Every row gives one point. The ring and each string are closed loops that go straight from each point to the next, and from the last back to the first. Before rounding, they use only three directions, however many columns there are. How many times does the string pass through the ring? Passing back the other way cancels.
In the rows, zero is written as 128.

Ring (8 x 4):
[[181 123 123 117]
 [161 148 125 109]
 [113 165 126 105]
 [ 80 146 128 115]
 [ 80 105 132 131]
 [114  71 130 142]
 [156  63 123 142]
 [183  83 120 132]]
String (7 x 4):
[[ 94 109 155 129]
 [124  79 160 138]
 [145  98 139 129]
 [164 101  90 126]
 [170 152 106 106]
 [108 189 129  96]
 [ 79 150 155 114]]
Times through: 1
String (8 x 4):
[[101 200 131  92]
 [ 78 143  94 115]
 [102 107 100 128]
 [125 106 138 128]
 [143  86 158 135]
 [144 105 128 127]
 [178 112  99 121]
 [167 169 109 100]]
Times through: 0

Ring (8 x 9):
[[186 176 126 120 149 139 153 107 151]
 [154 225 124 114 120 142 139 101 159]
 [ 97 231 129 118 100 144 128 104 150]
 [ 41 194 141 130  97 143 125 115 130]
 [ 28 160 150 137 106 142 129 122 118]
 [ 64  99 160 145 141 138 147 130 108]
 [118  94 151 141 160 137 157 127 116]
 [158 114 140 134 165 137 160 120 129]]
String (14 x 9):
[[156 168 163 123 142 140 153 113 146]
 [138 168 126 126 137 140 146 111 140]
 [151 179 180 121 136 140 152 114 149]
 [130 171 138 126 134 140 145 112 140]
 [135 170  87 127 136 140 141 107 137]
 [209 190  68 116 152 139 150  98 156]
 [239 189 131 112 161 139 161 102 166]
 [195 172 167 119 153 139 160 111 155]
 [150 163 165 125 143 140 153 115 143]
 [143 152 109 129 146 139 148 112 135]
 [203 130  86 128 173 136 160 109 138]
 [205 130  91 127 174 136 161 110 139]
 [157 148 100 128 152 138 150 111 136]
 [137 159 124 128 141 139 147 112 137]]
Times through: 1
String (8 x 9):
[[196 123 105 129 173 136 162 113 136]
 [146 150  74 130 148 138 145 109 133]
 [141 160 119 127 142 139 147 112 137]
 [157 160 165 125 146 139 155 115 144]
 [172 143 174 126 157 138 161 117 142]
 [131 151 169 129 141 139 152 118 136]
 [122 139 103 133 144 139 146 114 127]
 [155 112  72 136 165 136 153 114 123]]
Times through: 0

Ring (10 x 12):
[[183 133  99 129  97 143  93 104 121 120 133 107]
 [180 179 115 119  77 145 101 114 140 115 135 111]
 [149 226 139 107  61 136 116 128 156 106 138 113]
 [104 229 148 105  68 119 126 137 151  98 138 110]
 [ 75 205 149 110  84 106 129 136 139  95 137 106]
 [ 60 167 149 119 105  99 127 126 124  94 136 102]
 [ 67 114 145 133 130 100 119 107 107  97 135  97]
 [101  72 127 144 144 110 105  90  94 105 134  96]
 [141  66 104 145 137 124  93  88  93 115 132  98]
 [163  81  94 141 125 133  90  92 100 120 131 101]]
String (8 x 12):
[[208 125  98 132  97 153  87  95 123 124 133 108]
 [194 174 142 123  81 153 103  96 149 111 138 110]
 [152 167 145 123  91 136 110 103 140 106 138 107]
 [143 147 106 124  97 128 103 116 121 114 133 106]
 [150 115  59 128 105 126  90 125  98 126 128 106]
 [132 133 112 128 106 124 104 111 116 111 133 104]
 [153 139 158 132 106 137 109  87 134 104 139 104]
 [200  95 116 141 115 150  88  78 117 119 135 104]]
Times through: 0

Ring (6 x 14):
[[204 152 134 101 138  85 121 144 126 108 135 139 114 150]
 [162 201 136 116 164  95 133 105 115 142 155 143 120 136]
 [ 91 168 137 112 164 121 139  84 115 155 146 122 149 138]
 [ 69  95 147  98 145 133 132  99 126 140 122 102 166 151]
 [111  35 184  92 132 121 114 133 144 119  99 104 157 163]
 [191  88 158  93 127  93 112 156 138 100 114 126 125 160]]
String (7 x 14):
[[ 86  36 207 101 146 127 115 115 144 138 101 105 162 157]
 [140  82 166  97 137 109 118 133 136 119 114 117 142 157]
 [173 116 114  88 122 100 124 148 127  98 124 120 133 159]
 [218 189  98  99 134  81 128 145 117 102 148 142 108 148]
 [158 211  97 107 151  99 139 110 108 130 158 136 125 139]
 [118 155 119 102 147 114 136 106 117 133 141 120 144 146]
 [ 90 106 180 109 159 122 126  98 130 150 125 116 153 146]]
Times through: 0

Ring (6 x 14):
[[206 145 133 141 123 137 119 132 134 158 116 110 136 104]
 [169 191  97 147 113 129 104 121 117 142 130 118 113 111]
 [ 95 182  77 151 105 122 102 124 116 130 151 117 118 134]
 [ 58 109  96 147 108 123 115 141 137 139 157 104 155 150]
 [ 95  61 103 142 119 132 113 144 148 160 139  97 174 141]
 [183  78 128 139 129 140 117 141 148 172 115  99 166 114]]
String (14 x 14):
[[ 85 194  46 155 104 121  85 115 107 128 151 120 110 135]
 [122 169  42 152 113 128  78 113 111 145 134 116 118 123]
 [132 144  98 146 114 129 108 130 128 146 137 110 136 125]
 [128 179 134 145 106 124 130 136 128 131 149 115 126 128]
 [129 219 122 148 102 121 124 128 117 121 152 122 106 125]
 [124 240  61 154 102 121  91 110  99 123 147 127  89 121]
 [101 227  50 155 101 120  87 111 101 122 151 125  95 129]
 [ 68 219  79 153  96 115 107 123 109 113 166 123 104 141]
 [ 59 183  56 154 101 118  94 121 112 124 161 118 117 144]
 [ 39 173  73 152  98 116 106 129 118 120 169 116 125 152]
 [ 51 162 114 148  98 117 128 140 129 120 170 113 134 152]
 [ 79 154 132 145 102 120 134 143 134 126 162 111 139 144]
 [ 58 172 132 147  97 116 137 143 130 116 172 114 132 150]
 [ 52 193  84 152  96 115 111 129 116 116 169 119 117 148]]
Times through: 1
String (14 x 14):
[[166 175  58 150 118 132  82 113 113 151 122 117 115 110]
 [172 211  39 153 115 130  71 103 101 145 122 123  97 105]
 [164 230  95 150 108 125 105 116 108 130 137 125  96 111]
 [157 198 127 146 109 126 123 129 122 133 140 118 115 117]
 [153 162 119 144 113 129 118 132 128 143 135 113 129 119]
 [144 136 107 144 116 131 112 132 132 150 133 109 140 122]
 [164 152 136 142 115 131 126 136 134 146 133 111 136 117]
 [225 170 174 138 120 135 141 139 137 150 120 113 129  99]
 [234 153 151 139 125 139 126 133 135 160 111 111 133  95]
 [216 135  94 143 128 141  95 122 128 169 105 109 134  98]
 [172 129  80 146 123 136  92 123 127 162 118 108 138 112]
 [157 142 117 144 117 132 116 133 132 150 131 109 138 119]
 [162 167 147 142 112 129 133 138 133 140 137 113 130 118]
 [144 142 104 145 116 131 110 131 130 149 133 110 137 122]]
Times through: 0

Ring (10 x 14):
[[129  99 153 125 130 118 117 116 117  69  70  53 126 159]
 [103 120 152 110 108  91 116  91 127  89  73  48 111 163]
 [ 91 139 145 101  99  77 122  81 131 106  89  61 101 157]
 [ 92 160 129  97 103  72 136  85 128 124 118  90  97 141]
 [104 163 118  99 117  85 146 100 124 130 144 125 101 122]
 [116 148 121 105 128 108 146 115 125 124 155 150 110 108]
 [124 129 130 111 135 126 141 124 128 113 153 159 118 104]
 [135 104 142 120 142 145 132 134 128  94 138 151 129 108]
 [146  87 150 131 148 149 124 139 118  70 103 108 137 129]
 [145  88 151 132 146 141 121 135 115  65  87  84 136 142]]
String (16 x 14):
[[ 91 116 158 103  99  99 113  85 144 101  95  85 107 145]
 [116 137 132 112 124  96 134 107 117 101 106  83 112 143]
 [106 164 120 103 116  72 143  96 114 117 113  77 101 146]
 [109 130 139 108 118 103 130 104 129 106 116 104 111 133]
 [ 93 150 133  96 106  90 135  91 138 128 138 127 100 122]
 [102 176 110  95 118  83 154 101 124 142 164 147  98 110]
 [118 182  98 102 133  85 163 115 109 138 166 143 102 111]
 [116 147 124 108 126  99 142 111 120 115 133 117 110 125]
 [ 94 132 144 100 105 100 126  92 142 117 127 122 105 125]
 [ 79 169 127  88  94  66 138  75 138 139 135 111  89 131]
 [ 75 164 134  89  88  59 130  68 137 130 112  81  89 147]
 [ 84 132 152  98  93  84 118  77 142 110  98  79 101 148]
 [108 122 146 109 115 105 124 101 131  99 104  92 113 140]
 [115 131 138 114 121  92 128 103 115  92  86  57 113 157]
 [100 123 153 111 103  78 114  84 122  83  53  15 108 180]
 [ 81 114 168 102  86  81 103  69 144  91  60  35 103 172]]
Times through: 0

Ring (9 x 14):
[[202 115 195 123 123 127 134 148 130 137 133 134 149 147]
 [191 163 199 141 120 136 125 159 132 131 134 115 140 156]
 [156 197 182 156 119 140 115 158 129 121 138 104 131 154]
 [105 204 154 162 124 139 109 145 126 110 139 105 127 141]
 [ 67 182 133 155 131 135 111 126 127 104 136 118 134 127]
 [ 51 126 120 135 139 126 122 104 128 106 131 143 148 112]
 [ 82  76 123 115 140 116 133  98 124 116 131 160 156 107]
 [128  57 138 105 136 112 138 106 120 127 132 164 157 112]
 [175  67 164 107 130 115 139 124 122 136 133 155 155 127]]
String (20 x 14):
[[ 78 175 172 150 136 144 123 130 153 109 122 124 152 141]
 [118 148 155 140 129 130 122 131 128 118 134 127 141 133]
 [130 177 114 153 116 120 103 140  90 115 157 108 110 124]
 [132 162 137 146 122 125 112 138 108 118 146 117 125 130]
 [123 160 170 144 129 136 122 138 136 118 131 123 144 141]
 [113 211 206 161 130 155 121 153 162 114 120 107 149 162]
 [116 233 189 171 123 152 111 159 145 111 131  95 133 159]
 [128 233 127 175 112 132  93 157  95 110 158  85 100 138]
 [129 173 120 152 118 122 105 139  95 115 154 110 113 125]
 [114 160 148 145 127 131 117 133 123 115 138 122 135 132]
 [108 149 160 140 131 133 123 130 135 116 130 129 146 134]
 [119 146 130 141 125 123 115 129 109 117 144 125 130 124]
 [ 68 177  74 157 122 116  96 120  83 102 159 112 106 105]
 [ 19 169 110 153 138 133 111 107 128  96 134 127 138 114]
 [  7 155 144 145 147 143 125 103 159  97 116 140 162 122]
 [ 81 136 168 135 139 138 131 119 152 113 120 140 161 133]
 [ 94 140 134 139 131 126 120 121 122 113 136 132 140 123]
 [ 79 156  90 148 125 117 105 118  92 107 153 121 116 108]
 [ 38 183  99 159 131 129 104 116 111  97 144 117 124 113]
 [ 14 211 144 167 139 149 111 121 152  93 124 115 144 133]]
Times through: 1

Ring (9 x 14):
[[201 159 181 113  97 144 131 177  99  94 132 112 139 112]
 [190 190 186 112  94 148 143 165  96  95 128 105 137 113]
 [156 203 165 120  99 140 142 137  96 105 122 107 133 119]
 [126 181 126 131 111 127 123 117 100 117 121 120 126 125]
 [111 146  98 140 121 112 103 109 106 125 123 134 126 129]
 [115  91  97 147 126  93  84 115 118 130 125 151 141 133]
 [139  68 124 143 121  89  84 136 123 124 127 153 156 132]
 [172  78 150 132 112 104  95 160 118 112 131 144 156 125]
 [196 115 167 120 104 127 112 177 108 100 134 127 146 116]]
String (17 x 14):
[[145 201 212 121  88 119 157 126 109 108 111 111 167 129]
 [132 205 202 125  91 116 156 115 109 112 109 112 165 131]
 [116 216 131 129 107 133 137 106  96 116 117 111 122 126]
 [124 184  70 133 124 144 105 119  89 118 131 119  90 118]
 [139 159  63 133 127 145  94 133  90 115 136 124  88 115]
 [146 142 140 131 110 118 114 136 108 114 125 129 140 125]
 [107 166 165 137 103  97 132 100 116 124 110 129 164 138]
 [106 184 131 136 110 114 127  99 106 123 115 124 137 132]
 [116 204  91 132 118 141 120 109  90 118 124 115 101 121]
 [139 197  90 127 117 151 116 128  87 111 131 112  94 115]
 [153 177 101 125 116 149 112 142  90 109 133 116 101 114]
 [153 169 180 124  98 120 136 136 108 109 119 119 154 126]
 [158 195 227 118  85 119 160 136 110 104 112 110 174 128]
 [173 239 231 109  80 144 175 145  98  95 114  93 156 120]
 [176 221 157 112  98 162 145 153  86  96 128  97 114 111]
 [164 166 105 124 116 149 110 151  91 106 135 117 103 112]
 [157 168 154 124 104 131 127 142 102 108 125 118 136 121]]
Times through: 3

Ring (8 x 14):
[[123 103 139 171 144 148 150 177 144 167 168 133 157 164]
 [125 107 148 150 153 135 139 182 132 158 136 116 169 141]
 [126 106 157 121 158 120 118 165 116 139 103 115 157 116]
 [126 104 153  93 153 104  91 133 109 119  77 121 124  95]
 [121 110 121  81 133  88  73 105 127 114  72 118  83  85]
 [118 111  96 107 116  98  86 104 151 130 110 126  68 110]
 [118 103 106 141 119 124 114 121 156 146 153 145  85 145]
 [121  98 125 169 130 147 141 149 152 161 181 154 119 171]]
String (32 x 14):
[[128  94 174  91 162 111  91 127  94 111  79 140 123 100]
 [126  97 158 117 153 122 109 139 113 129 111 140 127 122]
 [122 111 131 119 142 112 110 149 133 140 107 112 131 114]
 [123 113 133 122 145 113 114 159 133 144 106 105 143 114]
 [124 102 143 131 145 125 117 146 128 140 126 134 129 131]
 [127  93 170 145 160 143 134 163 114 145 140 147 154 147]
 [123 103 138 132 142 124 118 146 132 142 128 131 127 132]
 [122 114 130 140 143 122 128 172 141 155 125 104 154 129]
 [122 119 129 148 146 125 138 190 145 164 127  91 174 130]
 [126 107 160 165 162 146 156 205 129 168 146 112 198 151]
 [127  99 171 158 164 149 149 190 119 158 146 130 184 152]
 [125  97 155 138 151 134 125 151 122 142 134 143 137 140]
 [123 110 135 128 144 119 118 156 134 145 117 115 139 123]
 [126 101 155 128 153 126 119 154 119 139 118 131 142 127]
 [130  93 185 116 170 129 115 155  95 127 102 139 155 120]
 [129  99 178  94 167 112  98 145  93 118  75 126 145  98]
 [127 106 161  76 159  94  80 131  98 110  53 113 126  78]
 [129  91 177  69 161 100  72 105  84  95  59 147 101  84]
 [125  98 148  95 145 107  87 114 112 115  90 141  98 104]
 [121 109 125 118 136 111 104 135 136 136 112 122 112 117]
 [119 120 102  99 126  90  88 126 146 132  87  98  99  93]
 [118 120  99  99 124  90  87 123 148 132  88  99  94  94]
 [116 123  85  82 114  75  69 102 152 122  73  97  68  80]
 [116 123  83  84 112  76  69 100 153 123  77 100  64  82]
 [118 120  95 100 120  89  85 118 151 132  92 103  86  96]
 [121 110 119 118 132 110 104 133 140 137 113 120 108 117]
 [122 101 127 106 132 108  91 110 130 123 108 141  85 114]
 [121 103 119  78 127  89  66  83 126 106  80 139  56  90]
 [121 107 119  68 129  81  60  85 123 103  64 127  60  78]
 [123 104 132  67 137  84  61  90 114 101  59 129  71  77]
 [122 115 125  60 138  73  60 104 117 104  41 102  87  62]
 [127 101 159  69 154  92  71 111  97 102  54 127 104  77]]
Times through: 1
String (26 x 14):
[[121  98 126 141 130 130 117 127 142 143 150 152  98 147]
 [119 113 108 129 126 112 111 138 152 146 125 116 109 124]
 [115 117  78 137 107 110 109 124 174 152 143 118  82 133]
 [115 107  82 135 104 114 103 102 170 143 152 144  57 140]
 [117 101  93 121 108 110  91  86 157 130 140 156  44 133]
 [114 121  69  94 102  80  71  89 165 127  97 111  45  95]
 [116 123  85  90 114  80  75 107 154 127  82  99  72  87]
 [121 108 124 115 134 110 101 130 136 134 111 124 106 116]
 [124 100 140  91 141 102  82 107 116 114  87 139  89 100]
 [127  99 159  58 153  86  60  96  93  93  45 133  88  70]
 [125 110 146  75 151  89  77 125 108 112  54 108 115  76]
 [121 118 121 106 138  99  99 144 135 136  89  98 125  98]
 [125 101 148 119 147 120 109 139 121 133 112 134 124 122]
 [129  92 178 110 164 124 107 141  98 123 100 145 137 118]
 [130  93 185 103 169 121 104 144  91 119  89 141 144 110]
 [126  98 156 117 151 122 108 138 115 130 111 139 126 122]
 [122 112 129 109 141 105 101 142 131 134  95 109 123 105]
 [122 116 128  89 142  91  86 133 125 124  69  99 117  84]
 [124 109 142  58 146  78  60 104 105  99  40 113  91  64]
 [125  95 150  78 144  99  72  93 105 102  77 149  77  94]
 [122 101 131 100 135 105  87 107 125 119 100 140  84 108]
 [116 115  86  75 110  75  58  78 148 112  75 118  40  81]
 [114 122  72  97 105  82  76  99 165 130  97 106  57  95]
 [119 115 104 121 125 106 104 133 151 142 116 111 104 116]
 [121 102 126 131 132 122 111 129 139 139 134 141 103 134]
 [121  94 124 144 126 134 117 118 144 142 160 164  86 154]]
Times through: 1
